Rows are points. Two turns around zero, p and q, are shown by what they do to some points. Where does a point land after both, in the order given? Backwards means that the second turn is done in reverse. Each puzzle has new turns, and all numbers are rounded.

Turn p:
18	8	26 -> 19	2	26
-8	-32	34 -> -5	-40	25
-11	18	-14 -> -12	21	-8
1	7	-45 -> -2	18	-42
Turn q:
10	29	12 -> 18	26	10
29	-43	-5 -> 12	-50	6
-12	-15	7 -> -17	-8	6
-27	30	-13 -> -12	34	-22
Where do these land?
p, then q: 30	34	23 -> 34	21	31
q, then p backwards: 3	16	-15 -> 12	6	-18
p, then q: -29	-1	-1 -> -27	8	-5
q, then p backwards: 2	3	13 -> 1	8	11
q, then p: -15	-65	-15 -> -34	-55	-22
q, then p: 9	13	-5 -> 13	10	-3

Turn p:
22	15	35	-13	-68	-39 -> 15	-3	32	-29	-62	-48
6	-19	45	-28	-26	13 -> 1	-23	39	-31	-27	18
-40	15	-3	-1	-5	25 -> -42	20	-1	3	-4	17
-25	-11	-10	-6	19	-26 -> -22	-19	-11	2	24	-19
-8	17	-4	-15	25	-10 -> -9	11	4	-7	31	-11
18	-3	-1	21	27	3 -> 22	-1	0	24	19	7
21	-10	-10	32	15	-2 -> 27	-5	-13	31	7	2
-19	-4	-24	-20	5	42 -> -22	13	-22	-18	9	40
26	-1	-29	30	8	-5 -> 31	7	-29	25	4	-5
Turn q:
-4	-4	-15	14	-30	46 -> -14	-17	-24	6	-20	45
18	-14	2	25	1	-2 -> 12	-17	6	26	3	2
14	-26	-3	-38	24	-32 -> 19	-18	5	-30	22	-42
-23	4	40	3	-23	20 -> -23	6	33	-8	-22	29
-28	43	-11	-38	-34	4 -> -19	39	-23	-37	-39	1
-4	-19	8	1	-13	-11 -> -7	-18	13	0	-11	-10
-32	17	-43	14	31	-18 -> -30	25	-35	19	29	-27
20	-7	2	25	26	15 -> 16	-8	3	24	28	17
39	6	20	-5	19	-22 -> 44	7	21	2	11	-16
Where do these land?
q, then p backwards: -7	-17	-19	19	-20	24 -> -21	-34	-9	14	-6	13
p, then q: 32	-6	12	12	0	67 -> 26	1	-8	-1	-10	71
q, then p: -11	23	15	1	-15	-5 -> -10	20	14	-3	-19	-8
p, then q: 11	-14	15	-6	9	-20 -> 11	-19	18	-3	10	-12
p, then q: 1	-16	12	9	15	-33 -> 2	-22	19	15	14	-22
q, then p: -15	48	-14	20	17	-27 -> -6	43	-1	28	7	-38
q, then p: 5	1	-35	21	-16	-24 -> 4	-5	-33	22	-16	-25
p, then q: -12	-12	-1	-76	0	-24 -> -9	-8	6	-69	21	-34
p, then q: -6	-7	14	1	11	42 -> -8	2	4	-5	8	45

Turn p:
45	-4	-34	17	18	-2	17	31	12 -> 44	5	-38	7	21	-2	13	28	19
-25	2	3	-2	-16	-26	-41	-22	-9 -> -21	-5	5	-4	-26	-18	-39	-28	0
-20	8	33	14	-11	-11	6	-17	-12 -> -24	0	22	23	-13	-15	6	-14	-16
-10	-15	0	-16	-18	30	-7	-38	-37 -> -6	-7	3	-17	-21	30	-2	-32	-44
21	-25	-28	37	16	24	17	25	8 -> 30	-14	-33	27	18	26	5	33	2
-21	11	-1	-4	9	-2	-3	-44	12 -> -31	4	-1	1	15	6	-6	-38	2
32	23	-14	18	2	35	15	54	17 -> 24	34	-16	9	6	21	18	60	16
-26	-7	13	-31	-9	5	15	1	-40 -> -16	-17	18	-29	-12	-6	13	3	-41
0	28	5	3	34	-43	-29	-15	15 -> -8	22	2	6	27	-42	-33	-23	21
-7	-4	-38	12	32	-17	-13	22	44 -> -2	-11	-29	3	35	-4	-28	20	46
-14	-1	12	-24	-40	-15	10	-27	-10 -> -21	-11	12	-17	-34	-9	21	-31	-4
24	-17	49	-25	-17	22	13	28	0 -> 30	-1	54	-9	-14	13	30	20	-2
Turn q:
31	-47	-40	-23	25	-15	2	32	-7 -> 24	-46	-41	-44	12	-6	16	21	-5
-26	44	12	-5	22	32	-6	9	-16 -> -20	34	8	11	23	38	-24	19	-3
14	-27	-9	0	8	-13	44	29	13 -> 13	-18	4	-21	3	-11	48	27	5
-13	-11	18	-17	0	-27	-22	-35	11 -> -16	-10	12	-12	4	-14	-15	-48	9
-15	-6	18	4	-31	24	-13	-16	20 -> -10	-6	15	26	-31	15	-7	-19	19
3	-23	-53	-13	-8	-12	22	-6	-7 -> -3	-8	-45	-20	-14	-8	36	-5	-16
10	25	13	14	8	6	-17	-20	21 -> 11	21	6	20	10	-7	-19	-14	25
13	-2	-1	-20	-31	-39	-16	-2	13 -> -4	-5	1	-28	-30	-36	-14	-14	8
-40	17	15	57	20	25	-16	22	-1 -> -26	-2	15	63	31	8	-14	32	0
23	30	27	3	-13	18	23	-14	-48 -> 31	41	26	4	-9	19	-7	0	-43
Where do these land?
q, then p backwards: 1	24	9	-21	-24	18	23	42	2 -> -5	18	9	-15	-29	31	-8	42	3
q, then p: -33	-11	-11	-2	-6	37	-43	-20	19 -> -23	-14	-20	25	-7	49	-30	-12	11
p, then q: 6	4	-26	-11	1	-21	24	38	-4 -> -5	-10	-14	-39	-1	-17	20	27	5
p, then q: -26	18	-1	32	-17	-23	-6	-14	3 -> -36	-2	-6	29	-8	-27	1	-8	-6
p, then q: -18	12	-18	21	12	-18	28	23	15 -> -25	-15	-13	0	20	-20	23	29	7
p, then q: 6	-37	-19	6	-23	31	30	-36	-22 -> 24	-4	-23	17	-21	37	36	-15	-34
q, then p: 47	39	2	-11	6	40	25	-27	-21 -> 23	76	-13	-6	-1	15	21	-1	-9
q, then p: 24	-28	21	-44	38	-24	3	9	5 -> 28	-14	33	-44	35	7	8	-22	9
p, then q: 27	-19	34	-3	16	-11	-35	32	21 -> 37	-14	31	-4	4	-21	-32	7	35
q, then p: -18	-2	21	-1	-16	-15	-24	-30	17 -> -23	-7	13	18	-9	0	-15	-39	9
p, then q backwards: 24	-7	-30	3	26	-12	-30	-22	-19 -> 32	5	-15	-6	17	-7	-34	-30	-20
p, then q: -39	7	19	31	-14	-1	5	5	-16 -> -31	-16	16	28	-7	-10	-2	13	-29

Turn p:
-10	-7	10	31	63	18	48	48	13	35	27	1 -> -13	-8	14	50	60	15	33	19	1	27	57	11
-11	-12	33	5	22	-34	-1	-24	-36	-11	-62	5 -> -15	4	43	12	-3	9	11	-14	-30	0	-69	25
-15	0	-19	29	-26	-30	-4	6	23	24	-14	16 -> -6	-26	-21	37	-24	-21	-19	1	14	10	-8	19
-12	23	6	-13	3	-17	-30	4	2	-12	-27	11 -> -16	20	7	-6	-6	-10	-34	9	-11	1	-25	15
-6	-5	0	-42	-29	-11	31	-16	12	-17	-1	1 -> 2	-8	-1	-33	-15	-18	23	29	27	-5	-23	-7
-19	2	-24	-68	-21	15	-9	4	-78	-8	24	7 -> -29	8	-40	-77	-18	6	31	12	-55	-4	1	-9
24	-11	18	-14	-12	5	-15	-26	15	-7	18	13 -> 34	-5	13	-33	-8	-2	-10	-13	15	-3	5	7
-19	-9	-14	19	10	-47	-7	16	-7	-22	10	-28 -> -30	-21	6	20	15	-39	-6	-10	-19	-25	-7	-19
65	48	30	15	-9	22	-21	19	9	-18	-6	-26 -> 49	50	26	18	-15	16	-36	15	-11	-28	21	-29
-15	-5	-3	13	-34	21	-18	16	7	-13	8	-5 -> -20	-7	-9	-3	-27	13	-19	-5	14	-19	22	-10
-19	7	-16	15	15	15	23	-15	-5	1	10	20 -> -12	15	-18	7	10	-2	29	-16	14	7	9	19
-14	-22	-28	-3	27	23	30	16	20	5	14	-21 -> -17	-15	-18	8	45	13	20	8	25	6	17	-23
-7	11	6	11	-3	7	-5	-27	17	53	6	1 -> 15	-1	-4	13	-15	-1	-3	-18	13	55	9	1
59	-20	1	0	-7	12	-23	-22	8	-12	-8	5 -> 57	-4	1	-14	1	22	-20	-18	3	-23	-12	-1
Turn q:
18	-25	-14	-2	-52	12	34	16	8	-10	0	-27 -> 11	-44	7	22	-34	33	24	12	24	-13	5	-1
-2	2	-15	34	23	-3	-34	-62	-4	-16	23	30 -> -10	34	-22	-4	16	-20	-39	-52	9	-14	36	21
-16	-9	0	-48	-21	26	35	22	11	16	15	-13 -> -10	-36	9	-19	-7	40	28	27	3	34	4	-8
-28	-25	8	-12	-8	-1	19	6	20	26	-37	-18 -> -23	-38	6	-3	-7	-6	4	9	18	21	-43	-8
12	58	34	-14	-33	-6	-2	-5	16	41	-6	-28 -> -28	43	14	4	-56	8	19	17	-6	21	-16	-36
-9	-36	-9	6	15	23	-8	26	-22	6	-11	-29 -> 19	-33	-5	11	27	23	-21	1	-3	-4	-27	-21
-1	3	-37	25	34	-38	-10	-2	1	-29	6	7 -> 24	10	-31	1	28	-44	-5	-1	16	-24	19	4
-9	-5	-11	-20	0	-7	-43	-5	-22	-19	-9	30 -> -1	-7	-20	-24	0	-14	-27	-3	-41	-19	8	18
2	-5	9	29	33	0	-21	-16	1	-61	-5	37 -> 5	17	18	-13	37	-27	-22	-19	-1	-50	16	37
-28	-12	25	1	-32	-2	15	43	3	29	12	-6 -> -16	-26	22	31	-7	10	-4	44	-6	34	-4	-7
36	1	-39	33	31	10	-7	0	12	-7	-4	35 -> 32	32	-31	6	23	2	-1	-12	18	-19	-7	45
5	52	23	-23	-3	7	-9	-14	13	2	22	-22 -> -17	43	15	-26	-20	13	10	8	-3	5	18	-34
24	-39	6	3	32	-24	-8	-11	-10	-8	5	18 -> 42	-7	10	-6	12	-27	-18	-29	-3	7	2	19
-5	39	18	-12	-18	2	40	2	-27	29	-11	-15 -> -26	7	8	21	-12	10	50	-1	-23	20	-11	-29
Where do these land?
p, then q: 12	25	-18	6	37	11	-19	1	26	-24	0	-24 -> 6	46	-9	-22	17	-16	-13	0	11	-18	-3	-31
p, then q: 6	-17	38	40	-24	19	-7	22	-17	-19	-13	23 -> -24	-3	37	11	0	30	-16	-6	-11	-28	31	33
p, then q: -8	25	-1	5	3	5	-48	-30	-7	-34	18	-22 -> -24	20	-7	-34	-26	-21	-6	-19	-12	-15	21	-38
q, then p: 20	-5	4	21	-6	-13	-3	2	-7	2	18	51 -> 19	9	-9	7	-14	-17	2	-15	-17	-3	21	45
q, then p: 27	-35	11	-5	-28	17	5	-15	3	-14	-12	34 -> 16	-8	6	-29	-27	18	8	-13	16	-12	-2	45
q, then p: -2	-1	-15	0	35	7	-11	-19	21	29	45	-50 -> 24	10	-13	1	20	-4	-34	-2	17	43	12	-55
p, then q: -25	-31	-21	-28	1	-13	1	27	-4	12	-14	10 -> 2	-43	-19	-4	29	1	-13	13	-9	11	-21	11
p, then q: -33	24	-3	23	33	14	3	-38	21	-15	19	-17 -> -34	38	-1	-17	1	-32	6	-12	35	21	8	-21
p, then q: 11	2	2	22	-36	12	-4	0	-13	24	-37	34 -> -15	-1	-15	29	-23	34	-3	-2	-9	-20	-3	43
p, then q backwards: -9	-2	-13	-18	-9	-44	23	9	24	12	1	-35 -> -34	-7	2	1	3	-42	11	26	3	10	-16	-31
q, then p: -18	51	2	-11	10	33	-13	-3	24	-16	38	-25 -> -29	38	2	-23	17	-6	-9	25	10	15	39	-40
p, then q backwards: 2	-14	28	-46	5	-38	34	25	-24	36	-44	6 -> -12	-4	27	-37	-14	2	21	74	0	27	-28	18
p, then q: 17	-22	-13	-9	-21	-8	40	19	-47	6	-21	15 -> 12	-44	-1	28	19	23	39	1	-12	-21	-7	23

Turn p:
-45	24	24	-18	15	9	-13	-1	6	6	45	52	-11	-33 -> -32	16	-13	20	37	17	-4	24	-1	22	14	34	-35	-53
-34	-36	-21	31	-26	31	-6	-12	-17	2	-14	-22	2	3 -> -20	-45	-13	10	-20	23	12	-34	-5	-17	-10	-35	5	-7
-10	2	13	2	-14	8	16	19	15	-22	7	24	21	-30 -> -6	-9	1	12	-1	2	25	29	4	-10	-7	31	12	-29
12	-15	13	-29	29	-52	-13	-21	-10	-5	-19	11	18	-37 -> 0	-4	7	-47	48	-29	-22	13	-25	0	-26	19	10	-3
21	9	40	-2	23	17	-9	10	33	2	-6	5	23	37 -> 29	20	27	7	-5	42	-24	19	17	14	-3	17	20	15
10	-9	-9	3	-37	15	-17	-12	31	11	-18	-30	7	-6 -> 16	-29	-5	-10	-41	-4	-23	5	15	-8	-3	-24	11	-15
16	28	18	3	-21	-10	6	-14	-3	10	-17	38	24	18 -> 8	29	-4	-5	-25	3	-16	-18	-9	1	-10	47	15	-8
-7	22	12	10	15	11	0	-18	-1	-16	-34	-49	-45	31 -> 15	31	38	-11	-16	14	2	-23	11	-11	-17	-56	-29	9
-23	18	10	23	-5	-24	7	19	-8	9	7	2	-5	25 -> -25	14	18	28	-11	-8	3	-18	6	17	-12	12	-9	14
26	43	-2	35	13	17	8	-12	20	14	-47	-1	10	8 -> 44	41	-16	8	-26	8	-8	-10	12	0	-45	-11	17	-2
-16	-37	-55	23	1	-33	5	-26	23	-25	-10	14	-54	-5 -> -13	-19	-19	-2	35	-37	-1	-37	50	-56	-7	-17	-24	3
4	-39	-15	-2	-7	14	-8	34	-19	-6	45	10	-58	-24 -> -2	-35	-7	41	30	-18	16	11	-15	-23	51	-11	-41	4
-12	7	-27	11	-15	-9	-18	-5	-37	-18	29	-8	20	2 -> -49	6	-11	6	-3	-12	5	-9	-22	-4	19	-16	26	1
7	-7	10	-23	6	16	20	-12	-22	5	49	-8	-15	-5 -> 6	-1	5	-6	19	2	23	-5	-13	24	53	-5	-9	-11
25	-22	-15	-19	27	-23	17	7	-11	20	-3	-53	19	-38 -> 22	-29	-3	-33	21	-38	18	21	-17	34	-11	-31	19	22
27	13	3	-47	-5	12	5	45	1	12	-14	15	44	53 -> 9	15	-5	-17	-42	32	-5	33	-7	16	13	45	13	59
Turn q:
-39	-10	-24	-12	-8	-9	-9	-31	19	21	23	26	-25	-16 -> -29	-15	-20	-26	-27	7	14	-32	0	12	12	15	-37	-20
22	-15	-17	15	6	24	4	12	10	7	-31	6	15	11 -> 25	-5	-11	2	5	25	-18	6	17	12	-7	15	27	17
1	21	-33	-1	0	-4	0	-22	2	-39	10	11	-6	37 -> -10	9	-16	1	-14	-18	-5	-25	6	-40	22	15	5	35
31	9	-16	-32	66	36	-2	-5	-27	-46	5	23	8	-28 -> 33	17	-44	-38	38	-15	-19	-14	-17	-52	3	-5	37	-30
-15	-14	-31	-19	-6	26	7	24	-18	27	25	31	-26	-11 -> -8	-11	-34	-44	-15	28	26	29	-8	-2	15	10	-9	-13
19	24	24	27	-29	10	65	21	10	14	-28	-15	-5	-7 -> 25	25	21	40	10	25	58	15	14	17	-23	4	19	15
-18	3	34	18	10	-6	-18	14	-32	-2	-12	17	45	1 -> -16	12	24	15	-2	10	-35	13	-44	5	-7	-3	30	-16
-9	0	3	-17	-13	12	3	-22	18	-43	14	-36	-26	-15 -> -8	-15	9	3	21	-8	20	-27	30	-40	0	-25	-24	-4
-4	-23	-1	-21	-5	-1	23	-3	-17	0	-20	3	61	-7 -> 0	-29	12	-1	-10	-3	0	-7	-12	13	-9	-10	65	-13
9	17	-28	10	-3	20	-22	-21	36	-4	45	-19	21	14 -> -1	12	-11	11	-20	-5	-22	-17	47	-8	52	-17	-6	-4
-10	16	43	-25	25	-22	34	34	14	-21	25	17	-31	10 -> -16	29	31	-19	43	-31	39	16	-12	-13	12	34	-9	-10
-11	1	-1	19	26	-6	-25	-12	-16	5	-19	-55	8	1 -> -14	-9	-20	35	25	-10	-34	-1	-3	15	-13	-37	-7	10
19	9	-25	6	0	-41	-55	13	-14	1	-26	9	-6	-11 -> 5	3	-19	-1	-31	-27	-46	20	-6	-3	-44	11	-21	4
12	-31	17	16	-5	-18	21	7	-6	-6	-6	-6	-26	-19 -> 24	-26	12	17	17	-1	22	9	-13	0	-17	14	-20	-6
-37	24	49	0	-37	-18	-21	18	27	8	-10	17	5	13 -> -44	30	63	-2	-17	12	-5	4	2	15	-17	11	-15	0
32	-31	6	16	-28	-2	-7	-27	-5	78	5	-27	-9	25 -> 36	-25	5	6	-26	12	2	11	-2	69	21	-33	-32	34
Where do these land?
p, then q backwards: 4	-23	-24	-11	13	-47	41	5	4	22	28	-21	-19	-24 -> 14	-20	-3	-40	24	-37	25	-9	23	13	10	-40	-20	17
q, then p: 18	-1	-22	14	14	6	-7	-8	-22	12	-3	-30	0	-44 -> 18	-16	-24	4	-3	-31	4	5	-1	-15	-14	-43	12	14
p, then q: 27	8	-3	-44	-27	-1	-9	-49	32	-21	-25	17	39	-17 -> -1	-2	13	-56	-32	-26	-12	5	27	-32	-25	-7	31	-40
q, then p backwards: -30	-3	-48	-19	-19	-14	2	11	-13	-2	-2	-4	-16	24 -> -24	-14	-46	-20	-23	-11	2	29	-5	-4	-8	1	19	7
q, then p: -10	2	17	20	12	35	6	8	50	22	-14	-18	-16	19 -> 29	21	-14	21	12	38	-15	5	35	32	1	-10	-17	-7
p, then q: -21	-31	4	15	43	-12	13	-2	-3	-18	-34	-4	0	11 -> 4	1	4	-8	51	6	-10	-31	-2	8	-10	3	25	28
p, then q: 8	34	52	21	-10	25	27	21	-1	-20	15	45	-43	-31 -> 46	47	-7	33	4	19	36	7	-29	-30	-17	30	-21	-34
p, then q: 1	12	28	-42	-7	-8	3	34	-47	-29	9	-27	-2	-21 -> -21	4	21	-5	18	-10	44	48	-50	-8	-1	-12	5	1
p, then q: 14	-12	6	24	2	8	-23	-51	-23	10	-14	17	7	6 -> 15	-4	-22	-4	-11	-2	-35	-34	-14	-17	-4	-38	8	-8
q, then p: 16	-1	-31	33	-13	26	-11	27	1	-4	-15	25	29	-18 -> 8	-9	-32	23	-31	15	-9	32	-6	-33	0	6	28	-12
q, then p backwards: -17	12	-4	22	-31	-57	-16	-7	42	-19	-12	-19	4	30 -> -24	6	5	28	-30	-53	-1	39	18	10	7	5	-21	38
p, then q: -35	-21	18	-24	-23	7	31	14	-34	-4	25	8	25	22 -> -18	-15	11	-23	-4	39	40	-11	-35	10	35	6	12	-10
q, then p: 14	30	4	5	13	15	7	-4	11	30	33	3	-4	31 -> -6	33	-7	16	-12	-14	1	5	14	38	35	-1	-5	0
q, then p: -18	33	4	22	14	-16	-30	-19	18	-7	24	-20	19	-9 -> -27	12	5	21	5	-26	-23	-7	10	5	-14	-31	-5	-39
p, then q backwards: 40	-26	-10	29	3	56	-32	-8	-3	-4	31	37	-34	28 -> 16	-5	-12	68	20	51	1	-31	-9	-35	32	-12	10	13
p, then q: 10	-6	5	-7	14	-18	10	-11	-19	-8	-15	-12	21	2 -> -3	2	8	-15	5	-17	-1	-6	-17	10	-4	-14	29	11
q, then p: -19	-8	4	-60	0	-5	-12	38	7	38	-30	2	-11	-9 -> 1	-24	-8	-39	-12	13	-1	32	0	27	-30	19	-46	24
